Rows are points. The window is the flat piece filled in between its corners: a triangle in 3 columns, a solid with four corners in 4, and so on. A path goes straight from each point to the next, and from the last back to the first. After which points does the path pass through the window?
(in the rows, 128 means zero)

Window (4 x 4):
[[179 126 140 138]
 [ 44 121 129  75]
 [108 200  98 212]
 [116  71 109  91]]
Path:
(1): [135  84 159 194]
(2): [102 107 150 172]
(3): [119 196  67 166]
(4): [175 154 126  90]
(5): [ 64  80 145 171]
(6): [ 98 113 127 168]
(7): [158  96  92  87]
(8): [177 149  90  93]
Through the window after points: 2, 4

Window (8 x 8):
[[ 99  80 144  92 179 168 100 120]
 [171 138 132 152  95 176 105 187]
 [149 117 140  38  58  73 161 117]
 [119 160 177  80 124  92 179 119]
 [127 150 106 136  93 161 101 244]
 [119 124 145  62  70 115 220 116]
 [115  79 106 163 198 143 105 145]
 [101 126 106  75 165 128 140  58]]
Path:
(1): [ 94 176 158 115  69  48 141 110]
(2): [ 85  74 144 171 109 109  95 104]
(3): [156 151 124  34 162 171 134 186]
(4): [148  92 127  89 150 129 159 166]
(5): [107 132 138 108  85 133 163 109]
(6): [ 85 113 187 116  81 119 128 117]
(7): [179 128  98  76 170 137 155 171]
(8): [136  97  69   7 128 103 168 181]
(9): [129 135 172  96  73 102 158  86]
(10): [ 97 112 136 101 126 107 149  86]
(11): [159 152  93  30 129 180 196 145]
(12): [154 114 167  50 188 175 197 151]
Through the window after points: 4, 8, 10, 12

Window (11 x 11):
[[218 160 137 129 106 182  77 150 168 195  64]
 [107 145  72 157  92  28 108 105 158 154  89]
 [158  49  88  90 113 168 109 246 100 168 108]
 [ 54  97 115  50 179 112 123 159 155 215 117]
 [ 74  98 109 194  56 133 169 133 187 106 117]
 [ 80 160 126 101 140 120 177 109  56 104  71]
 [156 158  97 154   8  47 142 113 171 137 164]
 [150  86 171 180 127 126 134 102 134  79 131]
 [135  25  89  89  95 182 111 141 178 147 110]
 [146 142  92 162  65 139  42 127 124 187 125]
 [129 117 152  28 105 171 102 233 135  91  71]]
Path:
(1): [160 169  63 181 143 183  66 193 190  99 109]
(2): [120  91 141  94 101 141 124 143 122 161  86]
(3): [140  96 224 125  67  97 112 104 179 173  75]
(4): [126 124  18  86 158 198 127 195 105 135 139]
(5): [125 133  87 136 119 140  89 161 158 134 127]
(6): [163  72 173  98  67 127 132 149 161 162  90]
(7): [139 120 192 149  49 124  90 175  85 188  71]
(8): [128 121  61 101 109 137  89 139 169 133 129]
(9): [145 136  93 117 146 136  92 173 144 151 125]
(10): [115 128 157 128  49 110 142 116 134 173  61]
(11): [126  82 148  91  86 151 106 174 148 172  96]
(12): [147 122  68 133 126 158 127 137 145 121 118]
Through the window after points: 7

Window (14 x 14):
[[122 147 150 124  99 123  92  77 143 132 175 113 169 120]
 [190 142  78 155 164 143 106 146 143  17 166 134 103 111]
 [112 120 153 151 180 137 149  35 156 176 170  89 134 104]
 [133 106 180 116 110  59  90  99 111 156 104 119 118 170]
 [103 158 181  38 131  96  94  93 127 124 132 112 136 234]
 [155 148 155 141 157 141 168 163 146  64 124 161 138 109]
 [147 153 130 118 140 123 113 154  68 159 142  68 180 108]
 [186  78 139  90 102 155 128 136 110  15  95 103 125 158]
 [113 182 150 125 184 121  81 117 119  52 138 102 196  81]
 [109  93 117  77 139 153 131 150 132 150 109 128  66 117]
 [102 249 148  77 154 163 114 125 153  76 129  13 123  88]
 [124  72 140 152 113 154 149 103  66  72 150 123  58 120]
 [104 115 178 152 169 112  63 156 180 137 173 135 124 178]
 [136 110 150 168 137 155  91  93  94 211 116 142 129 142]]
Path:
(1): [175 127 177 101 191 127  87 145 111  95 182 112 106 105]
(2): [170 162 211  90 167 139 123 112 139 118 152 151 131 141]
(3): [ 87 138 115 129 137 120 101 101 137 101 130  71 127 128]
(4): [111 144 103 133 152 135 111 135 122 105 128 121 134 133]
(5): [150 141 177 110 150 135 117 116 114 110 130  91 138 119]
(6): [152 142 152  96 144 144 116 107 102 112 138 107 118 119]
(7): [ 87 131 112 152 137 111 133 125 127  80 123 102 171 119]
(8): [102 125 109 130 126 132 120 113 115 100 110 108 140 141]
(9): [196 101 170 107 142 142 114 139 135 106 159 120  87 138]
(10): [176 144 162  90 154 139 102 140  93 142 142  90 126 120]
(11): [104 144 128 132 125 115 126 106 122 107 124 101 150 130]
(12): [ 76 125 112 178 147  96 126 125 150  92  95  98 147 120]
(13): [175 149 178  72 136 164 105 111  96 150 190 133 101 128]
(14): [173 144 182 102 151 127 103  90 130 141 126 126 135 131]
(15): [ 64 136  85 146 123 133 116 166 126 105 141  82 146 134]
(16): [ 72 152 118  91  73 119 136  94 110 161  80  92 170 208]
Through the window after points: 16

Window (14 x 14):
[[204 173 125 124  61 127  32 161  88 133  55 115 122 175]
 [ 21 159  92 122 150 144 131  95 103  87  66 249 174 191]
 [147 148 150 127  35 172  82 214 148  96 115 217 171 206]
 [ 76 164 132 118 226 143 157 152 164  87 145 179 140 182]
 [168 122 163 129 109  96  67 124 116 208 149 154 153 192]
 [183 164 222 127  88 150  93  89  56 120 101 189 143 159]
 [ 46  35 103 111 102 117 167 164 133  73 181 122 116 104]
 [ 83 125 117 227 110 102 112 157 127 100  94 132 100 171]
 [115  88 140 175  95 163  61  43 159 195 199 116  87 113]
 [ 18 165 185 160 146 108 143  97 154 114  82 168 133  71]
 [189 139  94 159  79 113 129  82 102 189 138 141 122 123]
 [155  72 155 174  80 183  87 140 149 185  76 120 104 156]
 [155  97 158 185 116 101  84  95 169 111  98 104 162 117]
 [ 93 160 118 154 106 128 138 125 129 119  96  87 177 199]]
Path:
(1): [104 124 123 174 103 198  91 122  97 132 154 148 170 110]
(2): [113 129 133 173 121 138  81 159 114 128 126 183 165 131]
(3): [126 133 147  94 105 130 118  39 145 155 114 131  75 197]
(4): [127  83 175 145  68 134 120  67 144 122 132 179  66 190]
(5): [139 156 106 173  95 147  53 173 112 173  87 105 198 106]
(6): [116 134 152 178 127 140  82 172 113 143 108 122 156 138]
(7): [149 115  87 112  46 118 102  54 173 132 116 145  89 191]
(8): [ 87 124 154 133 110  79 140 137 147 104  94 143 112 161]
Through the window after points: 8

Window (14 x 14):
[[114  86 159 159 134 127 172  57 191 147  68  85 114 152]
 [115 111 137  84 116 145 114 156 149 136 124 136  96 144]
 [143 117 211 178 213 146  60  99 191 148 154 151  89  72]
 [105  92 120 120 151 107  84  60  70 126 131 148  12 129]
 [122 119 160 184  86 167 162  57 212 127 185 194 152 172]
 [ 61 143 176 164 161  75 132 150 159 147 169 124 186  90]
 [132 145  74 152 129 133 162 103 134  79 157 135 102 179]
 [125 172 171 137  93 102 138 140 160 176 146 113 123  77]
 [104 173  94 167 126 211 125  54 149 131 225 116 192 133]
 [138 198 183 167 171 153  53 145 121 242  85  76 166 145]
 [170 154  98 112 156 102  82  33 134 174  36  95 173 101]
 [ 53 158 232 199 121 158 116  74 167  80  99 182  48 130]
 [161   7 166 165 105  87 110 194 174  97 176  90 140 111]
 [ 43 135 137 199 120  82 120  65 238 120 174  77 162 161]]
Path:
(1): [127  89 113 113  78 123 144 192 169 204  78 199 112  48]
(2): [113 123 165 128 147 139  96 105 146 100 160  90 110 179]
(3): [127 129 186 156 120 108 119  99 147 118 156 129 138 140]
(4): [102 122 124 177 135 165 135  87 225 173 117 165 106 132]
(5): [ 68 144  72 183  97 133 111 146 136 176  80 123 115 133]
(6): [142  96 194 135 137 112 124  93 165 102 178 113 149 125]
(7): [170 135 203 110 143 137 139 103 160  90 150 101 143 157]
(8): [ 60  93  94 180 112 121 124  81 175 141 135 151  90 116]
(9): [ 89 145 138 148 117 119 107 138 168 153 142 132 127  87]
(10): [149 136 193 150 147 126 172  66 141 138 158  90 156 173]
(11): [111 139 157 113 118  92 125  90 139 113 143 119 121 156]
(12): [125 108 135 219 144 149 130 149 201 166 118 147 111  89]
Through the window after points: 1, 9

Window (14 x 14):
[[117 130 106 217  94 119 153  92 125 137 154 163 147 123]
 [185  39 131 207 142 105 162 175  55 186 117 115 105 106]
 [ 90 121 155 117 148 112  86 182  52 150  22 150 117 190]
 [158 147 145 138 161 111  95 106 153 115 181 150  85  98]
 [115 119 179  86 108 120 131 180 146  71 198 247 171 132]
 [100 101 134 152 171 109  41 117 111 175 178 199 194 118]
 [143 127  89 170 141 111 104 184 132 185 107 196 195 112]
 [ 96 139 182 145  80  88 107 148 173 150 249 122 131 151]
 [121 105 147 146  93 222  51 155 131 130 201 166  88  38]
 [216  79 196 183  81  91  26  74 188 154 136 102 135 140]
 [ 98  87 113 106  88 169 104 113 189 130 102 124 175 173]
 [151 152 112 154 153 149 136 178  80  83 173 186  67 209]
 [ 27 115 102 184 157 167 102 160 161  83 102 173  95 185]
 [135  80  89 194 129 100 118 182  50 121  73  85 149 122]]
Path:
(1): [ 91 138 143 194 120 170 131 151 111 150 107 138 198 144]
(2): [120 177 166 165 158 157 146 143  85 112 128 130 198 168]
(3): [141  44 120 161 106 108  92 144 125 153 147 155  72 121]
(4): [116  76 111 161  67  56 100 154 139 176 165 144  96 137]
(5): [135 153 147 133 178 243 136 138 137  66  80 161 189 146]
(6): [133 117 167 188 185 164  68 149 111 189 172 111 195 108]
(7): [106  97 119 143  84 105 114 141 158 117 124 171 117 143]
(8): [142  77 119 150 129  89  84 150 141 151 145 162 113 110]
Through the window after points: none

Window (14 x 14):
[[122 148 227 121  74  77 106 166 116 165 140 141 178 121]
 [147  86 205 145  83 122 136 131 133 166 149 184  91  57]
 [105 123 118  87 169 149 163  91 110  77 106 165 109 117]
 [134 180 169 139  58  67  52 176  93 138 104 184 111  79]
 [148 129  37 118 174 148 146 124 165 108 148  96  98 136]
 [131  95 160  87  49  82 133  69 128 157 178 202 108 125]
 [107  93 193  65   7 100 112 167  85 174 120 151 104  72]
 [143 119 102 149  98 192 122  85 113 106  69 131 112 154]
 [ 95  74  92 140 170 160 130 108  78 105 133 144  63 200]
 [ 64 142  82 173 126  95 166 128 179  93 105 114 104 133]
 [148 154 217 119  56  76  85 185 137  67 102 124  88 139]
 [122 179  87 170 114 149 177 136 100  61 158 109 103 132]
 [ 87 108  64 155 130 178 103 129 149  38 150 125 135 122]
 [110 148  84 179 155 102 114  89 120  48 128  41 112 100]]
Path:
(1): [159 141 138 163 130  49 119 181  70 132 117 168 124 124]
(2): [ 93  77 112 143 105  81 121 147  59  80 102 116 144 115]
(3): [138 227 136 122 107 158 124  87 221 140 163 151  66 161]
(4): [ 66 136 149 153 134 180 136 138 159 131 173 144 101 153]
(5): [178  92  77 106  95  65 149  86  68  50  90 113  98 124]
(6): [113  59 113 171 123  64 190 107 143  67 165 203 153 100]
(7): [104 218 121 123 100 176  50 150 114 140  70  45  57 144]
(8): [ 52 135 136  95  47 180 103  77 190  76 119  93  80  94]
Through the window after points: 6, 8

Window (14 x 14):
[[104 105 210 165  84 183 111 118 174 130 101 159 113 180]
 [ 80 116 169  82 130 139  77  82 142 170 149 150 127 145]
 [120 119 154 171 107  92 202 120 133 160  60 148 145  80]
 [211 249 116  96  99 104  88  42 126 112 180 183  76  64]
 [224  95 111  90 137 148 149 163  95 108 160  20 130 155]
 [ 78 132 204 187  43 154 115 211  92 110 145 131 124 168]
 [ 89 110 178 169 166 128  99 135 102 108 131 108 113 102]
 [175 108 106 107 149 121 142 150 151 156 163 170 112 103]
 [107 163 118 104 165 188 158  89 127 112 145 115 140 105]
 [116 183 108 143 121  97 151 130  88 102  92 124 105 178]
 [ 63 116 142 113 127 134 131  88 119  64 118 137 120  99]
 [148 153 134  93 148  85 125 162 160 119 105  87 143 142]
 [ 59 118 101 160 130 137 119 107 140 112 173  98 128 115]
 [153  56 111 154 156 119 104 164 124 149 108 132 200  82]]
Path:
(1): [106 126 150 151 157 113 132 109 128 103 160 126 131 132]
(2): [110 108 163 133 152 124 139  92 112  96 150 138 124 137]
(3): [108 162 130 128 112 150 119 128 138 135 132 113 113 119]
(4): [180 102 101 110 130 146 108 161  89 113  57  92 107  69]
(5): [122 124 140 133 141 128 122 126 133 119 164 116 148 143]
(6): [101 113 163 138 147  83 168 118 120 123 195 100 176 156]
(7): [113 120 137 135 117 162 115 146 130 123  94 120 111 138]
(8): [125 143 121 133 124 132 112 149 130 137 119 118 125 112]
(9): [150  62 181 136 129  99 138 122 129  96 156 129 150 152]
(10): [137 123 133 142  90  84 146  90 162  95 167 152 182 175]
(11): [ 67 120 188 148 151 215  91 154 112 144  76 108  54  97]
(12): [ 76 126 109 128 117 174 137 140 138 157  91  73 110 118]
(13): [159 103 159 141 149  87 132 125 112  79 187 160 160 141]
(14): [149 143 235 144 174  57 111 125 154 124 142 184 173 145]
(15): [128 125 102 115 103 149 136 137 128 130 121 111 119 122]
(16): [ 96 120 130 105 113 152 125 116 122 102 106 135 115  92]
Through the window after points: 10, 16

Window (14 x 14):
[[106  97 114 121  55 169 132 153 182  93 136 165 185 103]
 [102 120 153 116 159 158 189 173 123 136  85 162 165 135]
 [136 107 115  70 140 112 116 184 151 157 150 136 123 116]
 [141  77  57 112 145 129 118  87 155 185 136 111 139 191]
 [ 81 167 131  58 146 109 117 157  79 202 151 136 187 112]
 [164 168 143 140  65 164  44 106 109 163 173  88 149 178]
 [ 87 100  95 169 132 158 119 125 140 158  65 117 123 126]
 [107 111  79 112 147 151 187 139 217 168 150 112 174 117]
 [128 105 134 145 152 135  72 178 157 159 154 188 180 108]
 [118  78  94 174 128  76 130 147 129 139 125 116 141 126]
 [115  94 105 153 140 145 174 141 149 186 160 196  73 151]
 [ 68 118 150 142 138 149 191  81 167  69 102 136 134 102]
 [104  97 187 135 130 189 153 123  77  85 193 140 126  75]
 [ 94   7 233 129 120 159 140 117 172 119 239 116 126 116]]
Path:
(1): [ 68  92 108  83  98 182 173 194 139  89 211 145 144 148]
(2): [103 132  54 194  96 127  88 142 137  97 182 113 152 218]
(3): [130  74 164  95 144 144 157 140 145 205 126 146 128  71]
(4): [146 107 124 111 115 133 123 143 144 158 142 138 152 110]
(5): [ 47  97 113 122 176 132 142 171 183 151 150 141 103 185]
(6): [ 68 119 114 151 212 145 132 190 152  93 186 136  84 117]
(7): [146  82 169  90  55 165 133  86 138 183 136 131 188 135]
(8): [167 115 162 147 185  84 112 109 150 207  48 132 143  97]
Through the window after points: 8

Window (14 x 14):
[[195  84 122 132 137 122 113 127 182 240 144 169 121 155]
 [130 129 163 105 135  45  99  34  97 111  73 133 177 135]
 [107 128 161 137 144 158 174 178 135  90 186 158 161  80]
 [119 185 127 195 143 135 108 134 167  56 161 115 125 116]
 [231  79 147 116 192 129 121  98 103 223 166 159  61 134]
 [215  25 130  97 150 173  97 155 118 201 127 124  72 169]
 [110 170 153 117 103 198 168 144 170 122 163 124  34  86]
 [102 197 147 152  81 158 135 160 130  64 180 185  59 156]
 [113 126 127 124 113 116  75 180 107 148 216 110 148  86]
 [189  84  38 153 140 103 161  98 124 195 120 149  65 167]
 [194 123 147  89 132   7 109  72 142  70  66 164 129  90]
 [193 172 153 117  91 168 137 130 112 114 157 137 161  78]
 [165 151 116  47 137  63 107  39 146  69 153 133 164 159]
 [111 226 160 107 155 160 144 216 125  96 125 140 106  94]]
Path:
(1): [144 165  97 122 149 165  87 126 125 136 145 150 124 109]
(2): [174  80 205 112  97  86 207 127 141 124 184 107  93 167]
(3): [125 137 153 106 101  69 190 163 106 180 200 105 141 143]
(4): [185 155 135 122 160 198  82 126 150  91  97 173  82  88]
(5): [122 127 113 129 150 126  98 102 128 112 155 151 103  84]
(6): [163 138 152 139 123 142 159 178 127 150 152 145 116 134]
(7): [185  87 212 131 151  30 141 204 140 163 170 143 124 201]
(8): [141 151 101 132 127 179 116 100 132 114 132 145  92  70]
(9): [136 123  84 129 199 195 151  57 130 139  97 210 118 122]
(10): [172 138 159 124  52  69 124 222 144 151 199  59  61 124]
(11): [183 121 137 126 100  81 115 138 118 163 152 107 135 133]
(12): [107 148 110  86 230 200 107 107 139  74 174 218 105  99]
(13): [118 216  90 140 106 232  64 129 108 199 145 226  90 109]
(14): [157 105 137 139 124  69 182 140 144  69 158 115  80 164]
(15): [154 193 204 119 107  69 178 181 140  81 185 108 150 134]
(16): [149 100  82 107 164 166  91  81 130 159 102 155  98  97]
Through the window after points: 3, 9, 13

Window (14 x 14):
[[ 91 138 103 131 158 137 101  52 100 147  76 117 119 169]
 [160 135 138 127 155 118 112 207 175  82 127 122 145 104]
 [ 99  83 218 154  66 206  59  83 156 117 163 124 179 144]
 [175  75 120 127  73  82 190  48 228 150 177 142 126 136]
 [144 153 110  96 161  96 169 184 165 216  73  90 208 124]
 [ 67 116  94  88 135 152 139 118 153 196 192 187 193 107]
 [176  97 137 120 132 124 130 161 132 133  97 155 164  66]
 [120  87 152 189 131 249 150 136 188 143 161 117 177 142]
 [116  56  62  62  99  99 204 150 167 134 168 130 109  40]
 [134 147 113 161  82 127  89 139 153 146 113 135 220  68]
 [126 168 132 113 113 196 167 144  86  65 103 142  82  69]
 [125 117 164 170 129 132 125 200 165 175 105 124 139 122]
 [135 108 178 138  96 183  99 113 217 153  25 118 120 100]
 [ 57 130  96 105 152 121 159  92 100 121  37 153 127 211]]
Path:
(1): [191 169 107  52 105 124 126 192 158 163 158 177 135 138]
(2): [156 101  97 105  92 138 165 183 156 172 121 157 156 134]
(3): [ 88 105 130 102 156  94 154  79 183 123 134  73 138  44]
(4): [121 141 159 159 156 122 138 110 155 120 128 137 176 120]
(5): [106  94 100 113  78 207 123 135 162 181 103 110 135 137]
(6): [123 125  83  93 100 228 124 173  81 142  96 142  93 158]
(7): [116 126 169 165 178  46 116  66 213 118 115 110 186  91]
(8): [106 103 180 177 106 135 145 109 198 157 121 124 154  85]
(9): [158 130  66  85 128 125 117 199 105 143 109 144 141 173]
(10): [145  95 115 107  87 148  76 144 122 158  81 116 150 181]
(11): [116 142 121 140 150 119 167 138 163 130 146 140 168  71]
(12): [ 82  92 121 136 135 145 140 109 148 139 122 129 157 100]
Through the window after points: 2, 6, 8, 12

Window (14 x 14):
[[118  80  72 155  98  93 152 122 136 151 165 145 100 101]
 [102 127 107 138  99 144  94 107 171 109 152 176  39 111]
 [ 93 168  92 101 212 120 142 129 134 148  76  60 145 140]
 [ 88  64 140 169 111 104 115 124 127  79 114 149  79  83]
 [102 103 155 112 130 119 146 100 116  90 173 100  76 135]
 [142 161  91 108 182 110 141 170  57 124  68  67  92 148]
 [134  93 111 113  80 150 145 125  99 132  88 170 151 118]
 [162 127 126 105 216 155  88 154  91 216  55  82 116 144]
 [163  46  69 136  97 182 222 123 117 168  44 131 103  94]
 [130  91 115 191 137 135 144 134 128  83 130 133 101 169]
 [197 165 150 146 147 107 175 157 120 139  60  49 117 124]
 [141 130  95 137 150 117 128  53 119  83 159 145  98  78]
 [123  96 155 146 148  78 177 138 135  86 129 187  69 140]
 [ 95 166 113 138 199 184 144 176  75 194 105 112 130 104]]
Path:
(1): [161  98  70 165 215 147 131 191 138  95 142 116 126  84]
(2): [126 116  99 107 150 140 128 155  99 104 131  91  91 113]
(3): [135 169 119 168 172  64 172 121  80 172   7 122 106 171]
(4): [ 16 163 151 124 142 132 156 133  87 198 113 142  51 211]
(5): [201  85 110 139 164 137 129 133 130  83 102 108 131  73]
(6): [124 118 131 109 150 123 128 130 124  89 153 121  88 129]
(7): [ 84  74 132 169  80 119 194  63 100 170 123  93  90 121]
(8): [102 129 134 133 122 131 161 105 102 156  89 118  81 139]
Through the window after points: 2, 6

Window (14 x 14):
[[151 135 212 184 199  65 103 115 163 134  72 142  96 184]
 [184 111 170 183 233  92 119 141 174 104 157 121 100  95]
 [130  91 121  68 149 155 117  55 199 151 130  72 166 134]
 [124 141 134 124 150 136 103 162 143 141  35  92 127 120]
 [142 122 102 115 146  85 171 151 124 127 209 173 131 173]
 [109 158 112 112 132 108 158  88 148 131 152 143  81  96]
 [ 96 163 175 107 129  64 106  87 146 160 143  86 155 111]
 [175 124 115 187 116 103 197 161 105 112 107 131 141 108]
 [ 41 172 113 154 138 111 156 145 114  68 134  78 194 180]
 [170 156 123 217  75 217 114 158 169 111 115 107 168  84]
 [161  99 124 159 149 145 179 105 122 230 187 140 132 123]
 [105  90 114 125  69 197 164 130 106 118 172 118 157  74]
 [ 99 121  82 199 146  98 100  97  50 137 168 172 172 157]
 [105 172 147 142 160 105 113 122  47  75 117  33 176 194]]
Path:
(1): [151 154 140 143 112 155 145 153 117 126 142 129 159 111]
(2): [113  79 100 172 118 155 150  93 148 154 159 109 128 105]
(3): [112 134 123 135 124  88 112 124 140 138 147  62 101 157]
(4): [122 156 171 116 155 101 150 100 127 147 147 169 204  96]
(5): [146 205 149 164 177 159 150  63 130 157 122 131 249 136]
(6): [140  65 139 132 124  90 138 178 156 134 139 101  28 125]
(7): [ 91  46 110 220 147 116  99 122 148 144 178 121  79  92]
(8): [154 172 133 105 135 126 163 122 138 129 129 140 169 141]
Through the window after points: 1, 3
